Each row is a point. The last column is the point's height on a tilted bowl or saddle (a function of degree 2), plus a little noise. Count its main directions that bend up, bend down and stay straight.
(in the rows, 128 means zero)

Points (17 x 4):
[[150 145 137 101]
 [110 170 122  94]
 [125  89 204 134]
 [174 116 148  92]
 [ 70 132 143  91]
 [132  49  99 176]
 [161 115 111 117]
 [132 163 186 116]
 [131 152 132 100]
 [118  93 101 110]
 [117 169  76  92]
 [151  99  60 154]
 [163 182 113 143]
 [138 171 149 113]
 [188 103 241  22]
 [130 113 144 101]
 [152  98 148 104]]
Directions: 2 up, 1 down, 0 straight

Points (21 x 5):
[[ 87 134 131  93 138]
 [160 119 138 142 151]
 [102 140 139 126 135]
 [127  74 170 105 154]
 [157 123 110 147 154]
 [136  58 114 102 181]
 [ 88 115 101  82 156]
 [118 114 109 177 156]
 [115 126  58 156 164]
 [118 174 111 133 136]
 [ 97 104  92 129 160]
 [123 100 169  28 133]
 [167 106 101  57 172]
 [151 124  94  82 160]
 [154  95  95 143 170]
 [121 147 125 219 156]
 [116  90  99  74 166]
 [112  74 115  81 165]
 [138  74  89 130 185]
 [177 102 114   9 184]
 [ 97  90  55 103 198]]
Directions: 3 up, 0 down, 1 straight

Points (24 x 5):
[[ 84 120  90 134 130]
 [102 116 148 207 184]
 [118 133 150 207 184]
 [137  92 105 140 131]
 [227 125 155 139 201]
 [167  89 133 119 150]
 [ 77 125 102 154 139]
 [ 89 139 125 185 162]
 [106 143 131 133 131]
 [161 163 137  73 159]
 [191  82 154 144 178]
 [153  39 181 130 175]
 [150  69  99 145 137]
 [203 182  81 123 183]
 [152 137 116  84 146]
 [152 121 233 129 214]
 [109  88  79  92 127]
 [157 105 140 133 148]
 [147 126 139 153 147]
 [ 97 170  95 143 144]
 [ 99 146 126  82 132]
 [ 88 182 105 143 148]
 [ 79  76 103 116 113]
 [137  86 164  74 158]]
Directions: 3 up, 0 down, 1 straight

Points (38 x 7):
[[154  76 120  89 133 126 132]
 [123  49 173 135 128 116 122]
 [145  89 119  78 171 162 159]
 [103 143 115 178 137 136 129]
 [124 186 111 103 106 135  92]
 [ 76 113  92  88 136 122 106]
 [119 203 132 133 165  93 123]
 [ 93 206 194 154 103 182 117]
 [135 184 146 105 153 179  95]
 [102 113  77 171 109  87  53]
 [134 116 136 217 125 178 108]
 [155  40 121 161 187 162 182]
 [185 136  71  77 119 132  48]
 [131 132 164 167 159 130 146]
 [169  60 125 158 101  35  36]
 [123 177 118 174 125 138 123]
 [122 170 127 147  42  91 104]
 [150 102 207  85 119 142 181]
 [ 92 140  87 117 155 117  99]
 [125  56 192 135 105 249  73]
 [153 147 151 147 183  82 157]
 [112  68 120 122 110 163 120]
 [ 80 125 144 138 164 110 150]
 [118  65 125 105 201 105 174]
 [ 67  72 128  81 135  59 102]
 [124 129  58 116 136 141  77]
 [187  88 133  93 134 102 123]
 [115 165  93 156 163  60 100]
 [138 116 159  84 103 124 156]
 [136 171  45 182 127 173 112]
 [159 118  87 132 130 108  92]
 [130 147 130 130 178  92 138]
 [125 110 119 140 163 120 138]
 [151 166 177  83 134  95 159]
 [ 86 166 136 130 117 148 130]
 [193 177  84 114 116  95  58]
 [100 217 156 133 125 141 131]
 [131 119 108 156 143  98 115]]
Directions: 2 up, 2 down, 2 straight
